Every row gives one point. The points of each table are mixes of a few directions, plus a little noise. Count the directions of each table, and those that both share. Where both have some left over, give the other angles between the two spaces (their principal angles), to ten degrees, smallest first.
In the rows, zero is written as 128.

First (6 x 2):
[[137 120]
 [110 145]
 [ 94 159]
 [172  88]
 [ 81 170]
 [173  87]]
Second (7 x 2):
[[103  69]
 [103  67]
 [126 122]
 [149 182]
 [131 135]
 [128 128]
 [154 190]]
Directions: first 1, second 1, shared 0; angles 70

First (8 x 4):
[[128 134 101 194]
 [133 126 162  56]
 [147 145 133 158]
 [108 116  95 162]
 [130 128 140 105]
 [115 111 155  34]
 [138 133 149 100]
 [124 132  88 216]]
Second (6 x 4):
[[185 115 161 181]
 [ 66 155  78  95]
 [152 112 115 141]
 [135 103 137  96]
 [ 68 166 105 107]
 [162 118 172 147]]
Directions: first 2, second 3, shared 1; angles 40

First (8 x 6):
[[ 91 126 140 142 149 160]
 [141 163 145  98 107 140]
 [ 76  94 140 132 151 189]
 [200  89  79 130 103  39]
 [158 114 131  69  89 148]
 [109 138 125 169 154 111]
 [130 178 121 188 154  66]
 [119 123 143  96 116 171]]
Second (7 x 6):
[[147 114 112 133 124 100]
 [ 75 120 148 136 152 185]
 [ 98 135 131 162 156 132]
 [126 113 116 144 137 115]
 [221  98  98  64  63  77]
 [ 89 126 128 177 167 129]
 [140 190 162  79  98 159]]
Directions: first 3, second 3, shared 3

First (10 x 9):
[[134 102 153 115 122 125 127 140 105]
 [148  89 170 101 118 123 125 143  88]
 [184 105 169  83 118 126 119 134  85]
 [117 229  34 171 150 139 129  81 212]
 [208 124 161  74 119 125 114 123  90]
 [156  95 168  97 118 124 123 143  89]
 [130  98 155 117 122 125 128 141 104]
 [105 151 100 152 135 131 132 119 156]
 [ 78 135 103 163 135 130 136 129 156]
 [ 22 152  68 206 142 133 146 126 195]]
Second (8 x 9):
[[142 157 117 143 179 153 123  80 152]
 [168 146  96 178 102 129 121 100 187]
 [ 43 180  70 127 145 137 142 144 138]
 [105  90 149 103  85 108 134 181  88]
 [124 157  99 142 124 119 130 122 155]
 [210  72 174 136  70 100 117 135 125]
 [143 128 170  67 143  76 132 149  88]
 [ 90  95 148 129 177 200 126 114  91]]
Directions: first 2, second 4, shared 1; angles 40

First (10 x 11):
[[149 152 108 144 168  96 137 162  93 171 122]
 [151  75 136 136 179 136 119 115 145 113 122]
 [ 99 110 169 135 119 170 125  92 149  81 154]
 [151 146  92 107 119  94 141 147 107 159 106]
 [106 131 137  86  71 147 154  93 138  95 131]
 [142 161 159 119 167 104 132 147 121 151 124]
 [104 165 115  98  93 125 174 126 107 141 131]
 [148 112 133 174 137 141 114 105  93  92 152]
 [ 53  92 119 175 219 166 135 177 181 189 140]
 [177 138 110 105   7  99  47 118 146  88  97]]
Second (11 x 11):
[[126 114 150 144 122 113 163  84 160  95 154]
 [126 113 152 146 120 113 165  80 165  90 156]
 [113 145 113 105 148 137  95 132  78 157  91]
 [154 109 140 157  97 124 161 150 190 103 173]
 [112 159  93  88 157 149  63 165  44 186  66]
 [131 102 164 160 112 104 186  69 190  72 177]
 [145 117 133 143 110 126 146 146 164 116 154]
 [159 121 119 146 101 137 132 195 167 132 154]
 [ 96 141 129 105 158 122 113  74  77 134  92]
 [147 138 100 120 120 149  93 211 114 166 116]
 [100 149 116  97 162 132  92 102  58 156  77]]
Directions: first 6, second 2, shared 0; angles 40, 70

First (10 x 14):
[[136 114 145  99 111  91 142  63 108 134 140 148 120 152]
 [113 204 165 151 124 106 249  82 137 131 141 192 163 198]
 [124 147 118 153 129 162 134 178 148 115 120 117 138 112]
 [129 115 134 110  95 151 125 137 124 113 143 119 110 117]
 [100 138 139 153 187 168 124 190  98 132 161 127 117 116]
 [141 125 119 103  82 117 111 104 127 140 113 119 125 136]
 [144  81 114 138 157 121  96 132 157  94 111 110 127  82]
 [124  81 128 103 113 104  43 118 159 156 116 107  94 116]
 [155 105  99 112 115  84  91  83 135 142  88 112 139 125]
 [115 171 121 160 167 178 165 192  87 120 147 130 146 122]]
Second (9 x 14):
[[138 154 118 112  76 181 163 157  79 109 146 117 130 125]
 [143 159 103 117  90 145 144 133  87 137 118 117 145 138]
 [128 122 124 135 150  95 109 109 146 147 109 131 134 136]
 [158 179  72 119  92 104 125 104  80 179  74 113 172 161]
 [112 103 158 131 140 150 135 146 148  96 161 135 103 108]
 [113 100 154 137 158 122 119 129 162 113 144 137 109 116]
 [ 90  63 199 140 175 156 130 157 191  64 195 147  71  86]
 [153 167  79 125 112  88 114  96  99 183  71 118 169 161]
 [117 105 145 137 158 111 114 121 160 125 132 136 117 122]]
Directions: first 6, second 2, shared 2

First (8 x 20):
[[118 126  95 151  95 108 163 105 112 127 139 130 140 125 138 155  68 127
  138 147]
 [ 86 153 137 128 122  21 124 157 167 112  97 137 158 149 186 155  78 219
  188  88]
 [180 117  98  99 154 147 111 151 153 107  85 106 116  76 101 113 203 136
   89 161]
 [150 135 115 129  91 131 157  88  86 132 198 101  97 142 131 133 126 113
  117 160]
 [141 107 155  86 171 118  51 195 168 136  76 134 129 101 107 114 200 162
  115 100]
 [181 105 117 120 150 230 133 106 114 138 120 119 118 152 115  90 186  73
   58 140]
 [ 79 165 165 168 131 166 167  89 109 120 170 150 126 145 118 114  90  65
  168 118]
 [ 91 116 139 143 111 105 118 134 116 149 138 150 142 134 126 151  75 128
  152 109]]
Second (9 x 20):
[[145 119  98 137 143 127 147 135 144 113 114 129 133  88 110 154 108 114
  114 142]
 [179 112  94 112 178 116 148 156 167  88 112 100 120  87 102 166 155 134
  102 135]
 [153 125 132 116 150 109  95 164 149 103 162 111  89  64  90 137 185 111
  127 140]
 [135 188 164  87 169 111 165 132 130 141  86 144 128  80  79 128 108 168
  129 145]
 [ 71 109 135 185  65 168  80 107 103 156 152 168 142 165 172  86 104  70
  148 113]
 [ 94 103 146 162  88 129  67 136 131 158 137 163 150 210 216  99 106 125
  135  70]
 [153 139 108 106 130  78 161 132 120 120 148 107 109  73  87 175 107 154
  127 163]
 [144 155 130  91 173 164 197 100 123 113  75 102 139 136  89 122 150 152
  119 148]
 [ 77 102 144 155  55 151  92  90  84 160 165 129 141 249 207  86 129 124
  153  94]]
Directions: first 6, second 6, shared 3; angles 40, 40, 70

First (8 x 24):
[[135 136 148 151 130 133 110 128 136 115 118 134 131 111 128 130 140 126
  131 133 129 123 124 151]
 [136 111 113 157 138 120 119 124 143 120 123 136 131 125 134 122 121 102
  141 138 129 103 126 130]
 [131 102  95 144 138 115 131 123 138 130 131 133 129 138 135 119 111 100
  140 136 129 104 129 113]
 [134 107 105 152 138 118 124 123 141 124 126 135 130 131 135 120 117 101
  140 137 129 103 127 123]
 [126 122 118 123 129 125 134 128 127 132 131 127 127 134 129 126 122 125
  128 127 128 127 129 119]
 [126 115 108 125 131 121 136 126 128 134 133 127 127 139 130 124 117 118
  131 129 128 121 130 113]
 [137 115 120 161 138 122 115 124 143 117 121 137 132 121 134 123 125 104
  140 139 129 104 125 137]
 [ 99 217 219  12  82 171 155 148  68 151 140  95 117 125  99 160 172 249
   73  84 122 239 135 139]]
Second (8 x 24):
[[133 140 149 141 127 134 114 128 132 117 120 132 130 114 127 132 141 133
  129 130 129 129 124 149]
 [142 162 192 166 126 147  88 131 139  98 104 138 134  85 124 138 164 141
  128 134 129 133 118 188]
 [117 103  81  99 129 114 157 126 120 149 146 121 124 159 130 121 102 118
  128 124 128 124 135  84]
 [142 162 190 164 127 146  90 131 139  99 106 136 133  88 125 138 162 140
  128 133 129 132 119 186]
 [131 135 141 135 127 131 120 128 131 122 124 130 129 119 127 130 136 130
  129 130 127 129 127 140]
 [104  70  21  63 131  95 195 124 109 178 167 110 118 198 134 111  67 105
  129 119 127 121 143  27]
 [125 120 114 120 129 124 138 128 125 135 133 126 127 137 129 126 121 125
  128 126 128 128 130 115]
 [130 132 135 132 128 131 124 129 129 124 125 129 129 123 128 129 132 130
  128 128 128 129 127 136]]
Directions: first 2, second 1, shared 1

First (10 x 32):
[[106 200 110 127 156  54 190 127 186 148 139 152 137 197 110 171 120 191
  129 124  66  87 130  77 139 114 142 133 161  86 162 150]
 [166  11 156 129  84 249  30 128  31  96 110  90 114  17 158  58 143  25
  128 134 230 194 124 211 112 148 106 120  75 197  75  94]
 [117 163 118 128 141  90 159 128 158 138 134 140 132 162 119 148 123 159
  128 127  96 107 128 104 134 122 135 131 145 107 143 137]
 [115 169 119 127 143  85 162 128 160 140 134 142 132 166 117 152 123 165
  127 125  92 104 128 100 135 121 136 131 146 103 147 139]
 [137 102 134 128 118 156 106 128 107 122 125 119 125 103 134 112 131 105
  128 130 152 142 126 146 125 132 124 127 116 144 117 119]
 [137 100 136 129 118 158 104 128 105 122 123 119 124 102 134 112 132 103
  128 130 152 144 128 148 124 134 123 126 115 143 114 120]
 [136 103 133 128 119 155 106 128 108 122 124 120 125 104 134 112 130 106
  128 130 151 142 127 144 125 133 123 126 117 142 117 122]
 [109 189 114 127 152  65 179 128 177 144 136 147 136 186 112 164 121 181
  130 125  75  94 130  85 136 117 140 132 156  91 155 146]
 [150  61 145 128 102 198  71 127  73 111 119 105 120  63 145  87 136  69
  129 130 187 166 126 176 119 141 116 122  97 169  98 109]
 [110 183 115 128 148  71 175 129 174 144 137 146 135 181 114 161 122 177
  129 125  80  97 130  89 135 119 138 132 153  95 153 144]]
Second (10 x 32):
[[ 80 111  78 140 152 164 100 106  61 131  82 102 173 147  72 185 183 200
  151 138 201  74 156  89 128 170 119  92 151 194 202 189]
 [136 157 139 124 129  92 157 135 169 133 147 144 116 144 141 124 107 125
  121 124  84 133 119 124 131 110 135 142 131  93 114 115]
 [178  21 170 124  79 232  42 135  56  97 125 100 100  16 173  43 125   8
  121 130 203 208 117 219 113 135 110 131  70 174  54  77]
 [ 89 164  92 134 157 100 152 117 131 142 111 129 157 181  88 185 151 205
  140 131 127  74 144  76 134 142 132 112 161 135 187 173]
 [150 105 148 125 111 146 113 134 124 120 136 126 112  97 151  95 116  84
  122 127 132 159 119 158 124 121 125 136 109 126  95 103]
 [141 132 142 125 121 119 135 134 145 127 140 135 116 123 143 113 114 108
  122 125 109 143 120 139 128 117 130 138 122 111 108 112]
 [155  95 153 124 106 157 104 135 117 117 137 124 109  85 155  87 116  71
  121 127 139 167 118 167 123 122 123 136 103 131  87  98]
 [123 178 127 126 141  73 173 132 180 140 144 148 124 169 128 144 111 154
  124 124  72 113 123 103 134 111 139 139 144  87 134 129]
 [113 139 114 131 139 120 134 123 126 133 120 127 140 146 112 149 138 157
  133 130 131 108 135 109 130 135 129 121 140 133 151 146]
 [114 177 118 127 145  76 171 129 171 141 137 145 132 174 118 155 120 168
  127 125  83 103 128  96 135 118 138 133 149  96 148 140]]
Directions: first 1, second 2, shared 1

First (9 x 32):
[[ 89 108 123 149 119 134 158  78 127  86 151 158 115 164 161 108 147 121
  124  98 150  81 165 119 117 151 106 169  98 126 100 157]
 [162 151 141 111 129 122 102 174 120 177 100  86 149  94  80 156 112 138
  139 171 115 180 115 174 148  98 144  86 157 136 170 107]
 [180 161 136 106 136 134  86 188 137 178  98  94 145  89  95 149 101 133
  137 165  94 166  67 123 140 106 152  70 177 116 151  86]
 [204 143 114  74 155  92  84 235 132 203 104  92 139  57  77 155  95 137
  115 163  84 241  47 114 138  88 188  61 167 147 179  66]
 [ 87  61  81 124 142  84 181  95 125  74 186 191  87 153 179  88 154 114
   85  54 152 132 160  71  96 156 138 199  54 162  98 152]
 [ 92 116 130 153 118 145 150  75 131  85 146 154 118 164 163 110 143 121
  130 103 145  68 156 114 118 152 102 161 109 115  95 154]
 [100 122 138 143 116 128 144 100 114 121 129 122 133 142 121 131 141 133
  135 132 152 118 179 177 137 128 109 149 111 139 137 155]
 [126 195 187 170  96 214  94  89 140 126  84  95 160 153 126 147 117 130
  181 176 117  24 121 159 150 133  77  91 194  62 105 134]
 [110  93  99 122 137 100 155 117 125 103 159 160 106 137 152 108 141 122
  104  90 140 140 141  99 110 140 137 165  88 149 117 138]]
Second (10 x 32):
[[127  92 137 135 140 134 120 138 126  97 102 145 115 162 148 133 149  97
   91  69 135 150 103 132 105 143 119 130 122 109 120 143]
 [104 126 115 134 127 121 160 129 127 113 162 149 108 112 140  69 113 118
  161 178 109  67 118  71 120 142 143 153 126 150  95  80]
 [154 100 198 154 113 141 100 157 110 106  62 113 136 136 104 117 132 101
  126 133 100 126  79 172 128 162 120 125 151  89 133  93]
 [150 113 170 132 127 131 102 174 107 141  66  96 141 127  88 147 132 108
  121 139 121 177 105 200 131 119 126 104 151 118 160 114]
 [102  85 122 139 142 128 151 141 123  79 135 169  90 155 163  78 137  83
  113 104 115  98  90  78  91 157 136 160 117 128  85 101]
 [ 84 131  81 110 146 106 178 165 119 141 182 147  96 100 127  64 107 109
  164 207 120 100 128  82 114 105 165 147 125 193 107  68]
 [144 105 137 121 145 133  98 146 123 133  80 114 135 159 123 183 154 113
   76  54 153 210 122 188 118 113 117 101 126 108 160 177]
 [153 155 183 153  90 137 112 118 122 133 109 101 156  93  96 109 106 152
  180 201  89  70 120 139 161 157 123 129 155 105 130  81]
 [113 146  42  86 162 116 134  98 153 162 176 139 126 152 161 202 149 153
   76  37 193 207 192 127 122  71 125 106  91 155 149 232]
 [146 232  94 116  90 130 125  17 172 178 208 108 178  80 132 179 105 243
  178 155 142  71 228  92 193 110 111 120 117 126 139 190]]
Directions: first 3, second 4, shared 1; angles 40, 70
